Each row of a before or after table is a point. One or more steps were done to the points. Then noise was added and the rows were shuffled. The steps act on columns, c1 being the first. Name the steps. A step turns or swaps two columns, mirrors them in a line or flattens them onto one, adds a multiple of one to another, or multiplies or shifts one. Angles are multiples of 10 degrees, from the lower column toward the higher: turns from -170 to 170, lines from 10 to 170 but not 90. Use the fewest steps. Two steps may share a column if one is a turn and the other turns, adds or multiplies; they go together, in the order done. Otherwise the lowest column goes first.
(in the rows, 128 means zero)

Before:
[[187  76]
 [153 117]
 [134 166]
 [ 61 118]
 [110 185]
 [166 125]
 [105 134]
 [185 140]]
After:
[[ 93 177]
 [105 155]
 [172  64]
 [144 111]
 [113 147]
 [147 108]
 [154 111]
 [121 144]]
Steps: flatten c1 and c2 onto the line at 130 degrees

Before, 14 rows:
[[104 138  91  88 107 118  93  94]
 [100 106  55 121 134 151 126 134]
 [147 105 132 135 112  97 124 112]
 [162  85 145 144 169 121 162 111]
 [ 98 179 102  68 100  93  94 121]
 [155 145 106 130 111 101 165 112]
 [108 131  81 134 119 116 139 146]
 [ 95 151 155 110 105 100 124 136]
 [151  83 153 151 123 166 160 115]
 [147 145  72 140 127 132 112 146]
 [ 96 137  84 130 120 118  93 123]
 [156  83  77 162 119 119 159 124]
 [109 150  83 142 117 123 120 104]
 [102 106 123 158 150 151 150 118]]
After, 14 rows:
[[136 126  87  52 142 154  92  96]
 [126 165 102   4 136 122  77 127]
 [136 101 145 163 133 104 173 106]
 [124 114 123 191 127 155 159 127]
 [131 135  74 151 145 189 107 144]
 [125 134  76 141 110 163 135 150]
 [128 122  88 130 154 163  94 126]
 [130 107 134 142 115  94 132 107]
 [132  96 150 175  93 141 173 111]
 [132  95  76 195  87 170 173 119]
 [124 148 153  92 109  73 116 140]
 [131 144  86 155 126 170 113 114]
 [130 158 107 133  77 128 159 104]
 [131 108  55 112 139 222 134 137]]
Steps: flatten c1 and c8 onto the line at 100 degrees; add -1 times c7 to c5; turn c2 and c7 by -20 degrees; add -1 times c3 to c6; multiply c4 by 2

Before (8 x 12):
[[107 162 137 139  88 130 166 147 104 122 115 101]
 [151 100  97 158 175 127 132 121 154 119  80 145]
 [148 178 152 102  86 125 140 107 145 139 160 132]
 [131  92 135 133 146 127 116 150 166 127 161 168]
 [152 179 124 141 136 111 118 126 143 116 120  98]
 [167 170 128 152 124 122 115 129 107 173 130 113]
 [119 143 124 135 173 122 117 127 127 124 140 164]
 [137 136  60 129 118 177 129 159 162 111 106 150]]
After (8 x 12):
[[155 137  59 144 117 214 132 164 162 108  72 114]
 [103 145 121 159  95 163 117 132 125 125 156 166]
 [ 60 166 133 115 163 167 167 162 103 119  94  99]
 [196  97  96 161 123 166 133 106 153 117   8 177]
 [138  90 133 161 100 169 118 134 168 127 209 140]
 [200 178 123 117 152 149 120 157 144 116 105 144]
 [240 168 127 132 155 163 115 148 106 172 135 132]
 [190 176 150 113 120 165 140 133 144 139 209  79]]
Steps: multiply c1 by 3; add 0.5 times c2 to c8; turn c4 and c12 by -50 degrees; turn c5 and c12 by 110 degrees; shift c6 by 40; multiply c11 by 2.5

Before, 10 rows:
[[153 187 134 141 131 147 172  87 113 160 136  77 104 115 164 169 130 151
  162 128]
 [139  87 120  84  93 178  85 146 154  90 112  72  93 109 106 117  67  68
  114 108]
 [ 77 184  80  68  92 130 174 141 107  79 141  65 152 162 137 146 145  70
   88 120]
 [133 175 136 178 106 106 134 170  78 115 146 112 195 141  96 120  95  80
  118 211]
 [137 158 140 116 113 192 167  86 102 146 161  61  92 112 180  91  62 159
   68 116]
 [ 84 191  86 181 102 202  91 141 124 154 178 140 161  90  96 140 112 117
  165 148]
 [151 130  55 113 150  98 171  85 141 106 141 125 104 110 103 182 105 116
   72 120]
 [115  86 145 141 176 171 149 163  92  63 136 157 116 157 120 126 147 126
  113 141]
 [151 163 128 156 161 153 171 131 136  91 111 161 144 136 195 113 125  83
  105 135]
 [141 159  69 104 139 150 134 139 102 166 133 130 187 107 184 172 159 127
  159 151]]
After:
[[106 173 143 126 168 120 134 166 127  66 125 101 116 106 136  95 147 124
  115 143]
 [172  94  67 108 130 119 138 134 171 166 184 123 188 145 128 106 157 127
  159 145]
 [119 133 120 110  89 139 134  78 120  88 107  95  87  81 114 156  66  66
  115 107]
 [ 78 101 138  99 107 129 146  51  92 149 186 148  94 142 165 106  59 158
   64 116]
 [121  65  90 184  91 136  94 144 136 151  93 123 160 168 176 130 107 120
  166 143]
 [130 115 130 134 151 125 126 160 115  89 192 137 144 164 113 140 126  87
  105 136]
 [ 95 108  54  98 158 123 144 110 185 107 103 170  97 121 144 140 105 122
   69 124]
 [ 38 127  80  66  94 138 163  70 151  81 135  96 156 198 141 112 139  75
   87 121]
 [181  86 133 124 126 127 135  69 172 160 163 145 102 173 140 120 137 150
  162 128]
 [118 113 136 162 107 130 113 128 122 115  99  83 197 176 146  79  97  80
  115 210]]
Steps: add 1 times c19 to c1; mirror c2 and c14 in the line at 60 degrees; flatten c4 and c7 onto the line at 150 degrees; flatten c5 and c6 onto the line at 170 degrees; turn c8 and c12 by -70 degrees; swap c9 and c16; swap c11 and c15

Before, 8 rows:
[[112  94 133 138 116 105 149 129 114 123 101  99 138 107 110 106 108 102
  100 143 105 109 143 118 123 113 152 130 152 123 143 136 152  52 123 157
   94 125 150 140 105 124 107 143 144 129 135  99]
 [128  86 127 131  83 152 144 124 120 111 166 136 146 101  84 136 122 100
  159 121 157 154 120 142  80  90 130 110 102 136 131 156 193 181  87 145
  124 108 124 135 201 118 146  93 144 131  98 148]
 [126  94 132 110 143 159 123 113 144 165 137 161 130 108 172 130 143 127
  102 127 115 132 133 109 130 139  72 127 166 139 159 125  97 104 105 116
  108 136 148 107  92 140 134 144 159 168 146 138]
 [140 117 107 101 167 142  99  84 100 133 143 137 109 119 158 137  97  98
   90 132 132 135  78  75 148 144  82 141 130 108 131 120 149 141 161 129
  152 117 175  91 144 140 107 109 156 124 130 137]
 [108  75 108 125 149 150  85 102 125  88 163 138 132 119 137 140 138 136
  122  88 123 142 143 153 120 112 143 125 138 143 141  86 151 135 152 126
   74 126 149 142  58 123 132 130 115 123 107 150]
 [171 110 156 142 136 131 192 121 144 124 126 104 133 119 137 117 136 118
   93  98 125 118 102 136 101 138 125 125 157  97  83 164 135 152 150 123
  128 122  91 166 157 138 145 151 130 115 149 109]
 [117 128 113 126  79 123 152 142 101 140 116 138 117 147 117  85 194 123
  131 159  79 131 128 174 134 115  79 154  95 126 151 122 164 103 118 175
  117 128 137 147 148 115 112 112 135 124 149 104]
 [150 114 154  75 157 111  89 122 139  98 116 149 166 160 127 160 157 151
  115 177 134  83 108 131 123 124 168 104 162  95 102 118 140 106 128 109
  138 100 112 108 136 129 131  81 119 110 147 137]]
After (8 x 48):
[[139 122 104 186 169 142 104 102  96 130 115 142 102 117 152 140  90  97
   92 134 133 129  81  80 153 131  83 135 127 186 128 123 150 143 164 130
  157 120 172  92 145 145 117 113 151 122 130 137]
 [125  96 127 181 143 154 122 120 144 160 120 158 131 112 172 126 144 124
  105 131 114 127 132 103 126 138  69 129 170 148 159 124  95 104 108 110
   99 134 144 110  93 142 128 144 160 163 144 144]
 [130  83 132 119  84 156 145 125 122 112  82 123 149 100  86 135 120 100
  164 123 155 115 126 141  79 129 127 113  95 116 129 163 192 183  87 148
  125 108 125 133 201 116 142  95 143 128  97 150]
 [103  72 107 146 148 145  83 108 122  88  92 135 137 117 137 144 140 136
  121  92 124 133 141 153 121 131 148 122 136 120 139  84 152 141 152 122
   63 122 148 141  59 122 127 133 117 120 110 146]
 [171 112 153  74 136 129 191 118 143 119 128 104 139 118 138 117 132 115
   91 101 121 132 107 134 101 124 124 122 152 136  85 163 130 152 152 121
  130 124  91 164 158 140 135 158 132 117 143 105]
 [114 129 113 136  82 126 146 137  99 138 142 132 115 151 117  84 197 121
  130 164  82 121 126 174 133 132  78 155  91 132 154 122 164 105 121 170
  109 125 140 147 140 111 123 111 138 118 150 102]
 [151 111 157 252 160 113  86 126 142  97 156 150 155 158 128 162 152 153
  117 177 136 167 103 128 119 129 166 103 158 236 100 121 145 112 130 110
  142 100 114 108 136 133 145  84 122 107 142 134]
 [114  97 132  96 116 113 150 131 112 116 158  99 129 105 112 106 113 103
   97 144 103 138 146 120 125 125 152 132 151 118 146 138 152  56 120 155
   76 124 143 138 103 125 125 138 142 127 138  97]]
Steps: multiply c4 by 3; turn c4 and c30 by -150 degrees; multiply c8 by 0.7; turn c11 and c22 by 160 degrees; flatten c12 and c26 onto the line at 10 degrees; flatten c13 and c43 onto the line at 30 degrees; multiply c37 by 1.3

Before:
[[114 144 113 143 104 146 112 110 113 143 139 118  97 136 119 141 155 107
  143 143 123 143 127 142 124 142 129 132 107 108 110 150 139 120 125 123
  143 146 135 152 123 119 147 110 124 136 136 111 127 128 121 141 129 135
  110 134 129 141 124 117 143 131 135 123]
 [120 158 137 123 138 132 131 124  97 128 131 110 140 126 136 146 110 146
  112 116 116 126 153 140 129 114 111 105 136 128 118 128 120 109 126 145
  154 125 123 143 127 108 139 137 118 121 120  90 116 124 129 125 149 126
  104 128 108 111 124 148 124 118 124 135]
 [127 150 118 149 127 149 132 150 144 128 139 110 135  89 117 135 128 119
  139 112 138 150 139 130 119 116 112 120 107 117  86 133 147 138 132 148
  136 134 126 118 138 142 131 131 106 145 122 134 132 142 119 136 137 115
  130 134 129 115  98 103 134 121 129 137]
 [117 130 135 140 126 140 126 146 137 120 122 110 130 117  97 116 136 128
  117 113 106 146 100 124 135 118 117 127 104 141 120 143 139 115 139 117
  143 104 148 132 140 152 130 116 127 118 112 123 147 128 116 117 118 129
  127 142 120 137 134 144 110 132 131  98]
 [133 147 145 127 134 115 115  94 132 124 128 125 131 135 131 146 135 109
  150 146 123 129 125 139 120 114  99 114 151 122 147 128 128 102 122 123
  148 127 128 132 125 103 132 120 116 145 138 133 148 140 128 107 112 152
  123 132 113 122 127 118 155 122 128 131]
 [ 80 125 134 123 102 139 129 150 136 128 123 126 111 135 134 110 128 121
  147 118 133 119 136 131 157 151 129 130 128 115 112 102 108 113 126 140
  119 116 151 118 147 130 115 137 141 138 122 123 124 127 130 131 120 109
  133 117 120 151 131 140 119 123 149 114]
 [137 142 157 118 145 128 124 129 130 126 126 127 119 107 132 118 115 126
  122 153 126 136 107 126 132 132 114 110 124 123 116 109 133 134 133 117
  124 140 110 123 138 122 110 113 154 130  98 128 141 146 109 142 124 128
  106 132 141 120 120 132 132 111 133 121]
 [132 140 131 126 138 143 114 120 130 138 137 119 137 112 105 117 135 131
  123 114 113 148 142 135 147 100 131 114 141 131 142 102 141 132 129 118
  145 107 107 128 131 126 149 125 123 152 121 147 124 136 130 145 111 144
  145 130 131 122 152 120 111 126 116 102]
 [107 125 125 138 120 121 147 106 166 122 142 115  99 119 152 139 108 137
  141 119 130 120 147 135 140 122 114 134 119 101 113 125 138 133 123 141
  125 152 128 140 119 127 116 122 143 153 128 122 134 122 131 103 152 120
  136 142 156  98 130 123 150 119 139 104]]
After (9 x 64):
[[140 147 145 128 134 116 139  95 133 124 128 127 131 135 132 148 136 110
  148 145 123 120 126 137 120 115  98 113 150 122 120 130 128 102 122 124
  149 127 128 131 125 102 133 122 117 121 137 132 148 141 126 107 112 149
  121 132 111 144 130 120 155 119 125 132]
 [107 158 137 121 140 132 126 124  98 128 123 110 142 125 135 147 113 146
  110 116 117 127 153 140 129 113 127 104 137 127 118 127 120 109 127 146
  154 124 123 145 125 108 140 138 117 110 120  91 117 126 128 124 149 126
  104 129 109 122 130 151 123 120 124 136]
 [ 75 126 125 138 121 122 109 105 166 123 111 116  98 121 151 139 108 138
  142 120 130 135 148 135 138 121 135 135 119 102 113 124 139 134 122 140
  125 153 127 141 117 128 116 121 143  98 126 121 134 122 133 103 150 121
  136 140 155 153 120 123 149 119 140 104]
 [152 142 158 119 144 127 137 129 128 127 127 127 118 107 135 119 114 130
  124 152 126 131 108 126 131 133 132 112 123 122 108 109 132 135 134 119
  123 138 109 123 139 123 109 112 155 120  96 126 140 147 109 142 125 129
  107 131 139 129 135 132 133 109 133 123]
 [137 141 131 126 138 144 153 121 129 139 126 119 135 112 105 117 135 130
  124 113 112 134 142 131 146 100 118 114 141 130 144 102 140 133 130 119
  145 106 106 128 132 123 149 124 121 123 121 147 124 134 128 143 111 144
  145 131 130 152 101 120 110 126 117 101]
 [ 93 145 111 142 103 147 150 111 114 143 113 117  96 136 118 140 155 108
  144 143 122 128 125 141 123 142 145 130 106 108 131 151 140 121 125 124
  142 144 134 153 122 122 147 112 123 141 137 113 126 127 121 142 129 134
  112 134 127 137 124 115 143 131 134 123]
 [103 130 135 141 126 142 142 147 138 121 140 111 129 118  96 116 135 130
  116 113 106 141  99 124 134 119 129 128 103 141 113 144 140 116 142 117
  143 102 148 135 141 153 130 115 127 137 113 123 149 125 118 118 117 129
  127 141 119 117 126 143 108 132 130  98]
 [128 149 117 148 126 151 139 150 145 129 102 109 133  87 117 135 127 118
  136 112 138 149 139 128 117 117 157 122 107 119  95 134 148 140 132 146
  135 135 124 116 139 142 131 131 105 116 123 134 131 142 119 136 138 116
  130 134 129 145 150 104 132 121 129 137]
 [  9 124 134 123 103 138 122 150 135 129 136 125 111 136 134 110 127 122
  145 118 133 123 136 131 157 151 142 129 128 115 123 102 107 114 124 140
  119 118 150 119 147 131 113 137 141 153 121 123 123 126 130 133 121 109
  134 117 120 140 129 139 118 122 149 114]]
Steps: multiply c1 by 2.5; mirror c7 and c22 in the line at 70 degrees; multiply c11 by 1.3; turn c11 and c59 by -160 degrees; turn c27 and c31 by 60 degrees; add 0.7 times c24 to c31; swap c46 and c58

Before, 12 rows:
[[ 85 150 109 135 141  65 106 103 162 141 117 118 159 150 135 175 140 133
   88 105 122 123 121 120 120 106 102 136 132 105 122 147 167 121 153 161
  112 142  96 129 135 149 124 122 132 134 131 138 139 125 186  76 123 148
  146 117 159  95 185 164 115 146 120 120]
 [ 53 145 158 130 133 125 110 152 153 143 130 135 134 126 128 116  94 101
  105 134 135 145 217 150 133 132 136 117 116 144 129 121 118 128 154 183
  142 116 106 119  84 120 164 138 122 137 135 100  70 139 115 152 111  90
  128 115 100  90  93 134 149  88 126 142]
 [121 144 113 139 139 133 122 108  85 149 113  98 136 133 117 130 137 129
  133 123 126 124 102 116 138 138 100 114 104 136 136 140 103 141 155 160
  175 107 142 115 144 132 113 133 124  87 124 103 111 140 116 145 119 149
  135 115 144 118 182 121 119 100 127 118]
 [147 130 102 127 147 120 111 137 156 119 101 131 114 126 106 136 135 121
   93  96 138 117 109 119 131 138 128 160 137 142 131 141 107 152 156 125
  111 130 132 148 119 102 102 129 155 140 117 121 123 139 107  72 137 131
  117 139 156 142  88 155 120 100 113 112]
 [126  67 125 167 144 119 108 109 136 149 125 171 132 123 130 105 131 110
  149  90 121 119 175 102 134  67 143 114 148 133 134 146 141 156 155 171
  117 140  97 120 105 100  99 133 131  89 113 108 127 116 105 153 137 151
  132 114  97 111 110 128 122 104 172 138]
 [145 109 134 144 140 128 114 135 166 123 134 103 135 136 137 154 103 138
  127 128 127 178 105 193 108 127 118 148 131 145 136 123 140 147  92 169
  126 139  78 101 145 150 115  55 127  87 132 134 113 132 120 143 135 149
  131 143 155 105  94 114 136  89 124 112]
 [131 153 117 132 150 115 136 135 140  93 108 111 126 145 127 115 102  80
  145 119 117 124 124 101 138 138 107 128 147 140 121 119 105 134 133   7
  100 108 127 101 132 105 101 120 107 144  83 145 130 127 100 156 123 141
  127 117 132 116 135 131 136 148 118 123]
 [150 143 107 139 141 120 119 124 169 145  98 107 112 122 128 153 137 132
   91 113 126 118 108 139 112 135 111 119 158 139 111 135 115 122 115 150
  103 131  77 124 135 124 102 116 177 142 112 154 120  95 106 131 103 144
  121 138 144 150  87 137 140 149 165 108]
 [149 148 175 140 141 127 108 103 166 117 118 148 108 133 138 119 132 136
   99 135 141 117 152 105 139 131 132 114 112 137  63 140 115 135  57  96
  122 136  90 112 146  97 156 131 136  82 135 104 131 115 118 153 137 134
  124 113 131  89  92 137 135 104 132 140]
 [133 155  96 170 143 123 108 124 149 141  62 120 108 195 120 121 132 135
   96 119 117 119 109 146  72 135 145 110 124 128 133 159 118 142 153 119
  114  52 104 103 131 129 102 125 108 131 119 138 139 119 111 136 126 133
  142 115 128  94  87 147 118 113 163 132]
 [133 152 141 123 178 131 144 103 160 117 134 109 130 136 131 122  98 139
  111 136 139 117 102 147 136  24 141 139 160 136 106 120 126 160 136 151
   94 127 169 112 139 149 181 133 123 116  90 113 103 144  98 156 136 117
  171 115 128 101 127 155 118  98 110 148]
 [131 108 159 127 144 128 162 171 116 149  91 108 140 167 102 116  49  82
   93 137 150 155 103 122 137 120 142 152 150 123 109 148 167 138 139 161
  144 142  91 159 137 119 119 127 137 135 117 127 138 135 117 132  90 126
  157 165 119 103 152 167 141 142 110 146]]
After (12 x 64):
[[137 156 140 109 175  98 146 114 161 116 131 110 129 137 133 121  96 141
  110 138 138 115 101 154 134  22 144 123 161 139 107 115 117 160 136 153
   94 128 157 113 140 149 182 137 125 117  92 112 101 143  99 154 138 119
  173 113 115  98 131 153 116  99 107 139]
 [151 146 106 117 138 163 118 133 166 147  95 110 112 123 125 155 139 130
   90 110 123 119 107 147 117 137 111 132 157 140 111 145 133 121 114 150
  106 130  91 126 130 124 101 115 179 142 112 152 117  99 110 127 106 124
  125 135 153 152  85 137 134 152 165 116]
 [ 87 150 114 102 142 113 103 119 165 141 115 117 156 149 136 180 137 134
   86 108 120 126 118 117 122 108 101 125 136 105 121 150 191 123 152 161
  111 139  63 129 136 150 125 124 134 135 133 135 138 125 182  79 124 121
  148 122 160  96 189 163 115 145 117 129]
 [131 109 158 166 141 156 162 148 119 148  91 107 140 164 104 119  50  82
   94 136 150 154 101 120 136 121 142 126 153 126 108 135 162 138 133 162
  144 143 105 158 139 122 119 125 140 133 115 128 137 135 115 131  91 133
  156 166 118 102 155 163 136 140 110 153]
 [130 155  94 107 141 142 112 164 150 140  66 123 108 195 119 119 129 134
   96 120 116 117 113 153  74 138 142 123 126 128 132 152 120 139 156 122
  117  51 111 101 134 132 102 130 105 132 121 137 137 117 114 138 127 130
  142 116 130  93  84 148 118 109 163 148]
 [150 127  99 135 149 119 112 133 154 120 102 131 112 125 104 136 134 123
   94  93 138 118 109 123 129 136 133 127 135 143 129 147 120 151 148 126
  113 130 126 148 118 103 104 129 157 139 117 117 120 137 107  73 136 109
  120 140 146 141  84 151 123 102 116 123]
 [ 55 145 160 145 135 144 110 141 153 144 131 137 136 129 125 114  93 105
  104 134 137 144 217 156 131 130 137 125 115 144 133 112  85 127 158 183
  144 114 110 120  84 124 161 141 120 138 137  99  68 139 116 151 112 128
  129 113  84  89  91 137 146  88 124 134]
 [126  69 126  92 145 143 115 152 139 153 125 167 133 120 126 105 133 112
  147  91 122 118 177  95 136  67 145 124 151 136 138 137 138 155 154 172
  119 139 100 118 107 101  98 134 132  88 111 111 128 121 102 157 139 170
  133 114 125 108 107 128 124 105 171 143]
 [129 154 117 131 149 121 137 135 138  95 110 110 125 148 127 118  98  80
  141 116 116 125 125  91 138 141 107 126 146 145 121 120 112 132 130   7
  103 106 116 100 131 104 102 121 108 144  83 145 132 127  98 152 125 135
  124 119 138 116 136 128 137 148 120 122]
 [151 146 172 100 143 156 107 125 166 116 118 147 109 132 139 119 129 137
  103 138 144 120 150  96 143 131 135 141 111 138  60 136 119 134  62  96
  121 133 101 117 149  96 156 131 135  84 136 104 135 114 118 150 137 132
  122 114 134  84  93 135 132 103 132 143]
 [126 141 113 103 140 116 122 129  84 149 116 101 138 136 116 129 140 127
  134 123 126 129 104 109 139 135  98 120 107 135 135 143 116 142 156 159
  176 105 144 116 145 130 112 132 127  86 126 104 112 137 114 145 118 132
  135 114 154 118 184 120 118 102 126 130]
 [145 107 134 126 141 168 113 146 168 126 129 102 136 133 137 155 109 136
  125 132 126 181 107 214 106 121 116 133 134 147 136 127 164 143  88 170
  124 137  95  98 146 149 115  54 127  86 131 135 112 133 118 142 136 122
  130 142 160 103  95 115 132  89 121 113]]
Steps: mirror c4 and c8 in the line at 60 degrees; turn c6 and c39 by 50 degrees; multiply c24 by 1.3; flatten c28 and c35 onto the line at 100 degrees; turn c32 and c64 by 30 degrees; turn c54 and c57 by 50 degrees; add 0.7 times c57 to c33
